Each row of a before or after table is a point. One or more steps were done to the points. Then noise was added and the rows were shuffled. The steps act on columns, c1 being the first. Write out the steps. A step turns or swaps two columns, mirrors them in a line or flattens them onto one, adds a multiple of one to another, or multiplies or shifts one. Angles are multiples of 10 degrees, from the lower column toward the higher: turns from -170 to 170, lines from 10 to 170 but not 90. Use the fewest steps. Two steps may share a column if one is a turn and the other turns, adds or multiplies; they go together, in the order done. Otherwise the lowest column goes first.

Before:
[[ 0.34  0.35 -0.71]
 [ 0.20 -0.37  0.25]
 [-0.25 -0.41 -0.08]
 [ 0.03  1.08  0.09]
 [ 0.68 -0.10  0.19]
 [ 0.28  0.43 -0.30]
 [-0.15  0.12 -0.09]
 [ 0.03 -0.80 -0.48]]
After (8 x 3):
[[ 0.16 -0.34  0.26]
 [ 0.21  0.44 -0.28]
 [ 0.48 -0.06  0.18]
 [ 0.23  0.35 -0.71]
 [-0.01 -0.80 -0.48]
 [-0.17 -0.40 -0.08]
 [-0.09  0.10 -0.10]
 [ 0.02  1.10  0.10]]
Steps: multiply c1 by 0.7

Before (9 x 9):
[[-0.45 -0.53 -0.15 -0.10 -0.52 -0.19 -0.30  0.26 -0.36]
 [ 0.28 -0.17  0.50  0.16 -0.03 -0.74  0.55 -0.29  0.05]
 [-0.58 -0.34  0.20 -0.38 -0.02 -0.24 -0.53 -0.24 -0.15]
 [-0.16  0.11  0.00  0.08  0.02 -0.74  0.04  0.58 -1.06]
 [ 0.95  0.06  0.31  0.55 -0.24 -1.07 -0.09 -0.37  0.14]
 [ 0.17  0.40  0.20  0.13 -0.23  0.06  0.03 -0.01 -0.36]
 [-0.60  0.59 -0.05  0.18  0.36  0.45  0.17  0.14  0.41]
 [-0.21  0.36 -0.33 -0.40  0.23  0.05  0.41  0.17  0.02]
 [ 0.24 -0.82  0.39  0.56  1.06  0.18 -0.68 -0.59 -0.14]]
After, 9 rows:
[[-0.59 -0.60 -0.12  0.10 -0.28  0.09 -0.23  0.25  0.41]
 [-0.57  0.22  0.29 -0.37  0.14 -0.12  0.55 -0.29 -0.16]
 [ 0.28 -0.04  0.40  0.46  0.33 -0.18 -0.33 -0.51  0.05]
 [-0.22 -0.26 -0.26  0.53 -0.40  0.05  0.24  0.18  0.00]
 [-0.15 -0.11 -0.04  0.00  0.00  0.10 -0.08  0.25 -1.07]
 [ 0.16 -0.35 -0.20 -0.01  0.31  0.00 -0.15  0.01 -0.36]
 [-0.44  0.69 -0.12 -0.24  0.32  0.05  0.18  0.17 -0.38]
 [ 0.96 -0.07  0.04 -0.26  0.37 -0.25 -0.49 -0.67  0.12]
 [ 0.25  0.21  1.26 -0.83 -0.56 -0.16 -0.28 -0.46 -0.14]]
Steps: turn c3 and c5 by 140 degrees; turn c2 and c3 by -150 degrees; turn c4 and c7 by -110 degrees; flatten c6 and c8 onto the line at 70 degrees

Before:
[[ 0.37 -0.18 -0.20  0.15  0.37 -0.27 -0.16 -0.16 -0.24  0.00 -0.09 -0.04
   0.54  0.76]
 [ 0.18 -0.01 -0.10  0.47  0.16 -0.16  0.61  0.04  0.32  0.20  0.26  0.23
  -0.12  0.93]
 [ 0.01 -0.14  0.10  0.53  0.36 -0.59 -0.03  0.05  0.15  0.78 -0.17  0.24
  -0.07  0.09]
 [-0.04  0.54 -0.34 -0.13 -0.06 -0.20  0.04  0.00 -0.10  0.29  0.10  0.24
  -0.17  0.97]
 [ 0.18 -0.09 -0.18  0.26  0.25  0.01 -0.20  0.08 -0.61  0.29  0.28 -0.70
  -0.01  0.92]
 [-1.59  0.34 -0.09 -0.05  0.13  0.12  1.21  0.78  0.24 -0.01  0.05 -0.01
   0.45 -1.21]
 [ 0.26  0.13 -0.44  0.87 -0.24 -0.94  0.09 -0.03  0.08  0.21 -0.01  0.48
  -0.22 -0.16]
 [-0.82 -0.15 -0.30  0.13  0.30  0.20 -0.17  0.32 -0.14 -0.17  0.09 -0.13
  -0.15  0.67]]
After (8 x 14):
[[ 0.02 -0.12  0.09  0.51  0.27  0.59  0.09 -0.03  0.23  0.83 -0.20  0.27
  -0.07 -0.08]
 [ 0.99 -0.13 -0.27  0.11  0.03 -0.23  0.26 -0.09 -0.12 -0.16  0.11 -0.10
  -0.19  0.28]
 [ 0.68  0.00 -0.15  0.52 -0.06  0.14 -0.51 -0.38  0.37  0.22  0.27  0.23
  -0.11 -0.61]
 [ 0.84  0.51 -0.33 -0.11 -0.28  0.14 -0.02  0.02 -0.09  0.32  0.14  0.25
  -0.22 -0.38]
 [ 0.47 -0.22 -0.21  0.16  1.17  0.30  0.10  0.15 -0.25  0.02 -0.09 -0.06
   0.51 -0.70]
 [ 0.69 -0.08 -0.18  0.31  0.24 -0.04  0.22  0.01 -0.61  0.27  0.28 -0.70
   0.06 -0.61]
 [-0.25  0.32 -0.08 -0.03  0.78 -0.13 -0.73 -1.08  0.17  0.01  0.09 -0.06
   0.47  1.97]
 [-0.27  0.10 -0.54  0.91 -0.55  0.95 -0.09 -0.04  0.12  0.22  0.00  0.47
  -0.21 -0.12]]
Steps: turn c1 and c14 by -120 degrees; add 1.5 times c13 to c5; multiply c6 by -1; multiply c8 by 0.7; turn c7 and c8 by -150 degrees

Before, 9 rows:
[[-0.22  0.85  0.00  0.56  0.70 -0.53  0.82 -0.18 -0.68 -0.58  0.19  0.17
  -0.16 -0.37 -0.07 -0.29 -0.45  0.19 -0.95  0.48 -0.31 -0.26  0.06 -0.35
   0.27  0.57  0.42 -0.22 -0.32  0.00  0.33 -0.14]
 [ 0.09  0.41 -0.52 -0.23 -0.55  0.30  0.18  0.50 -0.14 -0.16  0.28  0.08
  -0.52  0.16  0.28 -0.80 -0.38 -0.29  1.29 -0.34 -0.41  0.81  0.13 -0.45
  -0.50  0.62  0.30 -0.33 -0.09  0.51  0.14  1.05]
 [ 0.04  1.06 -0.42  0.06  0.53  0.09  0.71 -0.54 -0.77 -0.57  0.11 -0.07
  -0.34 -0.37  0.07 -0.07 -0.15  0.15 -0.25  0.40 -0.15 -0.42  0.15 -0.17
  -0.03  0.18  0.24  0.45 -0.37  0.09  0.08 -0.60]
 [-0.01  0.35 -0.36  0.36 -0.11 -0.27  0.27 -0.62 -0.36 -0.52  0.27  0.25
  -0.08  0.11 -0.08 -0.56  0.01  0.22 -0.38  0.47 -0.28  0.22  0.39 -0.19
   0.49  0.33  0.16  0.13 -0.48 -0.08  0.23 -0.55]
 [ 0.49  0.19 -0.42 -0.12 -0.79  0.11  0.61  0.55  0.24 -0.69  0.20  0.49
  -0.13  0.32 -0.04 -0.33 -1.00 -0.41  0.59 -0.37 -0.06  1.22 -0.20 -0.03
  -0.52  0.69 -0.09 -0.43 -0.33  0.52 -0.07  0.80]
 [ 0.07 -0.03 -0.42 -0.12 -0.22 -0.01  0.30  0.11  1.04  0.28 -0.41  0.00
   0.05  0.17 -0.32  0.28  0.22  0.56  0.05 -0.59  0.64  0.05 -0.20  0.36
  -0.20 -0.44  0.14 -0.38  0.47 -0.17  0.58 -0.33]
 [-0.11  0.32  0.05  0.14 -0.20  0.02  0.26 -0.13  0.81  0.05 -0.10 -0.08
  -0.45  0.35 -0.47  0.38  0.44  0.32 -0.09 -0.19  0.69  0.45 -0.14  0.66
  -0.18 -0.68  0.05 -0.75 -0.16 -0.13 -0.38 -0.39]
 [-0.26  0.52 -0.46  0.04  0.04 -0.30  0.64 -0.67 -0.45 -0.29  0.13  0.63
  -0.59 -0.27 -0.47 -0.11  0.03  0.55 -0.49  0.53 -0.13 -0.22  0.07 -0.22
   0.17  0.69  0.01 -0.32 -0.72 -0.01  0.45 -0.41]
 [-0.04  0.60  0.02  0.15 -0.65  0.43  0.43  0.19  0.46  0.79 -0.32 -0.11
  -0.15  0.19 -0.34  0.17  0.20  0.34 -0.07 -0.29  0.30 -0.98 -0.12  0.09
  -0.04 -0.89 -0.34 -0.34  0.26  0.06  0.46 -0.59]]
After (9 x 32):
[[ 0.08  0.63  0.03  0.12 -0.65  0.42  0.45  0.18  0.41  0.77 -0.36 -0.11
   0.32  0.06 -0.40  0.19  0.22  0.34 -0.05 -0.26  0.61 -0.98 -0.19  0.07
  -0.04 -0.87 -0.30 -0.31  0.50  0.10  0.45 -0.48]
 [-0.48  0.31 -0.37 -0.09 -0.80  0.29  0.66  0.57  0.27 -0.70  0.22  0.49
  -0.63  0.14 -0.04 -0.29 -1.04 -0.41  0.60 -0.38 -0.15  1.21 -0.17 -0.04
  -0.50  0.68 -0.07 -0.43 -0.07 -0.44 -0.08  0.38]
 [-0.01  0.47  0.04  0.15 -0.19 -0.01  0.24 -0.11  0.48  0.06 -0.12 -0.04
   0.06 -0.12 -0.50  0.38  0.49  0.32 -0.10 -0.19  1.39  0.42 -0.11  0.65
  -0.14 -0.62  0.10 -0.80 -0.08  0.10 -0.41 -0.56]
 [ 0.07  0.41 -0.37  0.32 -0.11 -0.27  0.28 -0.62 -0.27 -0.52  0.25  0.24
   0.30  0.08 -0.06 -0.57 -0.01  0.20 -0.37  0.46 -0.57  0.26  0.36 -0.17
   0.51  0.30  0.14  0.13 -0.37  0.02  0.27 -0.44]
 [-0.11  0.49 -0.52 -0.21 -0.60  0.41  0.15  0.47  0.08 -0.18  0.33  0.07
  -1.08  0.11  0.32 -0.80 -0.40 -0.27  1.34 -0.27 -0.86  0.78  0.14 -0.51
  -0.53  0.65  0.31 -0.37  0.01 -0.42  0.18  0.25]
 [ 0.50  0.32 -0.48  0.02  0.07 -0.31  0.61 -0.66 -0.34 -0.26  0.14  0.61
  -0.06  0.21 -0.49 -0.16  0.09  0.55 -0.46  0.50 -0.31 -0.23  0.05 -0.22
   0.12  0.63 -0.02 -0.29 -0.44 -0.13  0.42 -0.70]
 [ 0.46  0.71 -0.40  0.07  0.54  0.14  0.69 -0.53 -0.66 -0.59  0.11 -0.07
   0.21  0.72  0.07 -0.05 -0.15  0.12 -0.30  0.39 -0.31 -0.46  0.20 -0.16
  -0.05  0.17  0.25  0.46  0.01 -0.06  0.06 -0.65]
 [-0.17  0.08 -0.39 -0.15 -0.23 -0.08  0.29  0.07  0.85  0.28 -0.42  0.00
   0.31 -0.02 -0.31  0.30  0.22  0.57  0.04 -0.61  1.29  0.00 -0.19  0.31
  -0.18 -0.45  0.08 -0.38  0.61  0.17  0.53 -0.16]
 [ 0.64  0.53 -0.01  0.59  0.69 -0.45  0.77 -0.22 -0.50 -0.56  0.20  0.13
  -0.04  0.45 -0.07 -0.25 -0.41  0.18 -0.95  0.49 -0.65 -0.27  0.09 -0.36
   0.27  0.54  0.38 -0.22  0.02 -0.18  0.38 -0.21]]
Steps: turn c2 and c14 by -30 degrees; turn c1 and c14 by 140 degrees; mirror c6 and c30 in the line at 10 degrees; add 0.5 times c7 to c29; add -0.5 times c24 to c9; turn c13 and c32 by 50 degrees; multiply c21 by 2
